Rows are points. The ring and each string are closed loops that go straight from each point to the next, and from the last back to the first. Before rounding, they use only three directions, however many columns there are. How many times does the string pass through the ring? Passing back the other way cancels.
(in the rows, 128 means zero)

Ring (10 x 4)
[[150 156 190 135]
 [136 174 168 130]
 [108 175 146 125]
 [ 86 164 131 122]
 [ 66 139 119 118]
 [ 65 111 122 117]
 [ 78  90 144 122]
 [101  88 175 131]
 [119  97 192 136]
 [143 127 202 139]]
String (20 x 4)
[[ 35 139 128 127]
 [ 66 131 153 132]
 [100 132 138 120]
 [110 130 115 108]
 [ 81 113 106 108]
 [104 119 123 112]
 [ 80 112 154 128]
 [ 54  88 159 133]
 [ 53  67 145 125]
 [ 81  78 129 115]
 [101 103 130 114]
 [ 98 120 151 124]
 [ 51  96 160 134]
 [ 36  86 121 119]
 [ 50 101  98 109]
 [ 92 125 104 106]
 [104 132 146 122]
 [ 63 132 146 129]
 [ 36 140 122 125]
 [ 39 147  97 114]]
Times through: 2

Ring (10 x 8)
[[156 144 109  72 112 176 140 108]
 [147 167 101 106 136 175 160 114]
 [122 166  94 140 155 153 171 133]
 [104 153  90 152 159 135 170 145]
 [ 80 121  87 152 153 106 160 161]
 [ 73  89  91 132 135  90 140 169]
 [ 85  68 105  96 112  91 116 168]
 [114  71 118  61  93 114 102 153]
 [139  92 120  47  88 143 107 132]
 [152 116 116  52  95 162 120 117]]
String (16 x 8)
[[145 138 125  87 122 157 128 140]
 [126 116  83  79 106 151 148 104]
 [152 117  91  46  87 172 137  86]
 [172 128 127  39  91 180 115 111]
 [180 135 132  36  92 187 114 110]
 [151 125  83  53  91 176 147  78]
 [129 125  85  85 111 155 151 105]
 [117 121  86  98 119 142 151 118]
 [139 161  74 104 128 177 177  87]
 [151 189  93 121 148 187 178 103]
 [151 182 122 122 152 174 155 137]
 [138 151 125 110 140 154 138 150]
 [120 137  92 112 132 147 156 125]
 [125 160  62 120 135 168 187  87]
 [170 192 111 101 139 199 163 105]
 [177 176 138  82 129 191 134 127]]
Times through: 2
String (20 x 8)
[[164 181  97  96 131 196 167  93]
 [171 170 131  83 127 187 137 125]
 [155 147 142  86 127 162 120 152]
 [174 149 136  59 109 183 121 124]
 [178 133 122  33  88 188 119  99]
 [155 110 102  37  82 170 125  94]
 [131 105  94  65  97 149 133 110]
 [128 114 107  82 111 142 131 132]
 [159 132 151  67 114 159 104 155]
 [174 130 144  42  97 175 104 130]
 [176 135 129  40  93 184 116 110]
 [177 152 145  60 112 183 116 131]
 [160 151 146  84 127 166 119 152]
 [176 175 126  81 126 195 142 114]
 [162 183  83  97 129 200 178  77]
 [137 166  70 110 132 178 182  85]
 [117 134  76 109 126 149 165 109]
 [130 139 109 105 131 149 143 137]
 [124 143  81 110 130 155 165 109]
 [144 176  67 111 134 188 189  76]]
Times through: 1

Ring (7 x 11)
[[136  87 128 151 130 135 146 103 114 180 124]
 [128 100 154 165 101 147 162 148 116 169 125]
 [120 120 151 156 101 154 152 176 128 129 134]
 [123 152 123 119 121 148 118 165 159  93 149]
 [126 141  79  94 170 135  85 120 158  76 154]
 [123  93  65 108 199 129  88  89 121  93 143]
 [129  78  86 128 178 129 112  83 109 137 132]]
String (15 x 11)
[[130 118  88 110 165 133 101 104 141 110 144]
 [134 150  65  76 180 128  71  97 171  78 158]
 [135 191  80  66 154 134  70 125 202  64 167]
 [112 132 100 117 154 148 103 163 141  60 150]
 [118 113 111 132 146 145 120 147 127  99 141]
 [134 147 126 120 117 141 123 138 160 128 144]
 [130 183 140 113  94 150 122 177 184 100 154]
 [114 150 113 116 136 151 108 177 154  61 153]
 [116 122  96 118 160 144 104 147 135  74 147]
 [114 108  82 116 179 141  96 133 126  69 146]
 [125 114  91 115 165 136 103 116 135 102 143]
 [133 112  65  96 191 125  84  78 140 105 146]
 [122  72  46 106 224 124  79  66 106  92 140]
 [115  61  53 119 222 129  88  83  93  86 137]
 [120  91  85 125 178 136 106 112 115 101 139]]
Times through: 3
String (30 x 11)
[[133 114  66  96 188 125  84  79 142 105 146]
 [125  82  50 104 216 124  81  69 115  97 141]
 [114  42  41 121 239 125  84  66  79  89 134]
 [117  45  59 131 218 128  99  76  80 107 130]
 [129  61  74 129 195 125 108  67  97 139 129]
 [140  94  95 123 162 126 116  73 125 161 132]
 [140  94  98 125 158 127 119  76 125 162 131]
 [133  62  84 134 183 125 116  64  99 157 126]
 [123  50  77 139 196 129 114  77  85 134 126]
 [118  67  85 138 185 135 114 103  94 114 131]
 [126 101 102 129 156 137 117 115 124 122 137]
 [137 117  97 114 154 130 110  93 142 138 140]
 [127  83  48 100 217 122  78  63 117  99 142]
 [121  88  42  96 225 125  70  75 119  74 146]
 [133 126  68  91 184 127  81  88 151  96 150]
 [133 137  82  95 166 131  90 102 158 101 150]
 [137 166  66  68 175 127  67  98 185  75 162]
 [124 153  69  81 179 135  71 124 168  52 161]
 [119 152  75  87 174 140  76 140 164  43 161]
 [128 187  87  75 150 139  76 144 194  53 167]
 [116 142  93 105 158 145  94 154 152  57 154]
 [119 123 103 121 152 143 110 144 136  88 145]
 [132 136 113 117 134 139 116 128 152 121 144]
 [137 175 108  92 128 138  99 134 186 100 156]
 [133 195  90  71 143 138  76 140 202  61 167]
 [120 155  77  87 171 139  77 139 166  47 161]
 [116 119  81 109 177 140  92 133 135  66 149]
 [124 119  92 114 163 138 103 123 138  95 145]
 [136 137  97 104 150 133 102 107 157 118 147]
 [132 123 100 115 151 135 109 112 144 120 143]]
Times through: 3

Ring (6 x 12)
[[100 155 159 110 106  92 108 110 113 126 152 108]
 [ 71 137 198 119 123 104 119  94 110 145 118  50]
 [ 64 114 186 121 135 126 112  84 113 118 109  77]
 [ 90 120 146 114 131 130 101  97 121  92 131 147]
 [119 162 149 112 132 120 128 136 142 136 128 165]
 [125 178 152 109 115  98 126 140 134 148 145 147]]
String (33 x 12)
[[ 58 131 225 127 146 124 140  96 123 169  81  30]
 [ 43 100 210 127 146 135 117  70 110 126  88  38]
 [ 59  86 150 116 126 133  79  60  98  59 134 112]
 [ 75  97 133 112 121 129  77  72 103  55 147 142]
 [ 79  91 122 112 127 140  75  73 107  43 145 167]
 [ 92 123 149 115 138 137 109 104 128 100 121 153]
 [ 99 147 168 117 138 125 128 121 136 138 114 131]
 [ 98 144 160 114 125 115 116 112 125 124 131 126]
 [108 142 139 110 123 118 107 115 126 105 142 161]
 [122 152 129 109 126 122 113 129 136 109 143 190]
 [136 182 154 113 143 126 149 161 161 164 114 185]
 [128 186 176 117 147 123 160 162 162 186 101 152]
 [105 166 184 118 138 117 144 135 142 169 107 114]
 [101 147 158 113 124 114 116 115 125 125 133 131]
 [112 140 126 108 119 118 100 114 124  92 152 178]
 [118 140 118 108 126 127 102 120 132  88 147 200]
 [109 142 146 114 138 133 120 123 138 116 123 170]
 [ 96 145 173 118 140 127 129 119 135 140 110 125]
 [ 92 144 175 117 134 120 125 113 129 138 115 111]
 [ 88 128 154 114 125 120 104  98 117 103 134 127]
 [ 70  96 145 115 125 130  83  70 103  65 138 125]
 [ 50  91 180 122 136 134  97  63 103  91 111  75]
 [ 46 118 232 130 151 131 137  84 119 163  73  17]
 [ 38 108 227 128 143 125 124  71 107 146  84   7]
 [ 52 113 203 122 130 116 111  74 103 127 108  37]
 [ 77 125 167 115 119 111 101  87 107 107 135  94]
 [ 87 147 186 118 130 112 127 110 124 148 115  87]
 [ 67 146 225 125 138 111 143 104 122 180  90  26]
 [ 57 139 232 126 136 109 139  95 116 178  89   7]
 [ 49 122 218 124 128 108 119  76 102 147 104  11]
 [ 63 121 188 119 123 110 107  81 104 121 122  57]
 [ 81 133 174 116 124 112 111  97 114 123 127  93]
 [ 81 141 189 119 132 115 125 105 122 145 112  80]]
Times through: 1

Ring (9 x 14)
[[133  97  99 130 129 101 151 158 108 134  96  74 123 135]
 [147  89 112 141 124  90 134 156  96 150 126  51 141 120]
 [157  94 133 148 115  91 121 134  82 165 169  47 169  96]
 [149 112 143 142 109 106 125 107  80 162 186  71 183  86]
 [132 133 143 123 107 119 134  90  91 142 178  99 181  97]
 [110 152 134  99 109 128 146  87 112 110 148 124 162 125]
 [ 96 155 119  87 115 130 158  98 127  90 112 136 139 149]
 [ 95 144 102  90 124 130 169 119 131  90  82 135 119 158]
 [108 122  92 107 131 121 170 142 124 107  73 115 111 152]]
String (25 x 14)
[[129 126 130 121 113 114 139 108  99 134 152  95 162 113]
 [128 133 131 128 114 136 153  90  89 148 160 121 171  91]
 [115 155 142 109 106 140 149  69  99 127 171 136 179 101]
 [102 166 138  96 107 147 158  64 109 111 156 154 170 113]
 [111 144 120 111 118 142 165  92 105 124 131 140 153 113]
 [109 142 117 106 118 135 163 101 112 116 121 133 145 125]
 [ 74 176 111  66 117 148 176  87 143  65  88 172 125 166]
 [ 73 170 100  67 123 146 182 100 147  63  68 171 112 174]
 [ 98 142  98  99 127 141 179 115 124 103  83 147 121 143]
 [115 127 110 110 122 120 156 124 114 116 109 110 134 136]
 [101 132 102  90 124 110 156 139 136  85  78 106 112 172]
 [104 123  91  99 130 113 165 150 133  94  63 108 103 168]
 [120 121 115 109 120 102 141 135 117 111 113  85 134 146]
 [126 112 104 126 126 118 158 136 106 133 106  99 132 125]
 [135  87  84 141 137 111 166 168 103 146  78  83 113 127]
 [145  78  96 139 132  81 139 183 106 140  92  41 117 141]
 [145  88 112 134 123  79 126 165 104 138 119  39 135 136]
 [160  74 117 150 122  71 117 171  91 158 137  19 145 120]
 [164  77 121 159 121  85 124 155  79 174 154  33 158  97]
 [143 104 118 144 121 115 147 127  86 160 143  85 157  96]
 [133 115 122 127 118 110 142 124  99 138 138  87 152 116]
 [159  97 135 158 114 107 130 118  70 181 182  65 181  73]
 [164 101 148 159 108 104 119 106  65 185 207  59 197  64]
 [159 111 151 157 107 117 127  91  62 187 213  78 203  55]
 [140 120 132 140 114 128 147  98  81 162 170 104 176  81]]
Times through: 0
String (28 x 14)
[[149 102 137 132 111  81 112 136  95 143 164  41 165 118]
 [171  74 134 158 115  67 103 157  79 172 173   7 168 101]
 [169  69 120 163 122  78 120 164  78 178 152  22 156  98]
 [150  89 110 152 126 106 146 146  85 166 132  69 148  99]
 [150  87 108 151 127 103 146 151  87 164 126  65 143 104]
 [149  87 106 151 128 106 149 150  87 164 124  69 142 103]
 [141 100 109 143 125 116 153 136  90 157 127  87 146 103]
 [139 104 112 140 124 115 151 133  92 153 130  87 148 105]
 [133 113 119 127 119 107 141 129 101 136 133  82 149 120]
 [146 100 133 128 113  76 111 144 100 136 153  35 157 129]
 [173  81 144 159 110  71 100 142  73 177 193  12 182  89]
 [153 104 145 138 108  84 108 125  87 153 183  40 178 104]
 [140 117 141 125 108  95 119 117  96 138 170  63 171 113]
 [151 122 157 141 102 111 119  86  73 167 213  77 202  73]
 [139 134 148 138 106 135 141  73  75 165 199 114 197  67]
 [127 132 128 128 115 135 154  93  91 146 156 120 168  93]
 [122 131 127 114 114 117 143 109 106 124 141 102 155 122]
 [114 142 136  96 108 105 130 106 119 101 144  94 155 143]
 [101 163 142  82 104 120 136  82 123  89 149 121 161 144]
 [ 98 169 138  86 106 138 151  70 118  97 149 146 164 130]
 [113 145 125 112 115 141 161  87 103 126 141 138 160 109]
 [120 133 125 112 115 119 145 108 107 122 138 106 153 124]
 [120 133 131 106 112 107 134 112 112 114 142  92 154 134]
 [122 148 151 109 102 120 130  77  99 125 183 107 184 107]
 [139 138 156 133 102 129 132  69  76 160 210 107 203  70]
 [147 118 140 148 111 127 141  91  72 174 189  98 189  67]
 [136 117 130 128 114 107 134 117  95 142 155  81 163 109]
 [139 112 129 131 115 104 133 122  94 144 153  75 161 110]]
Times through: 4
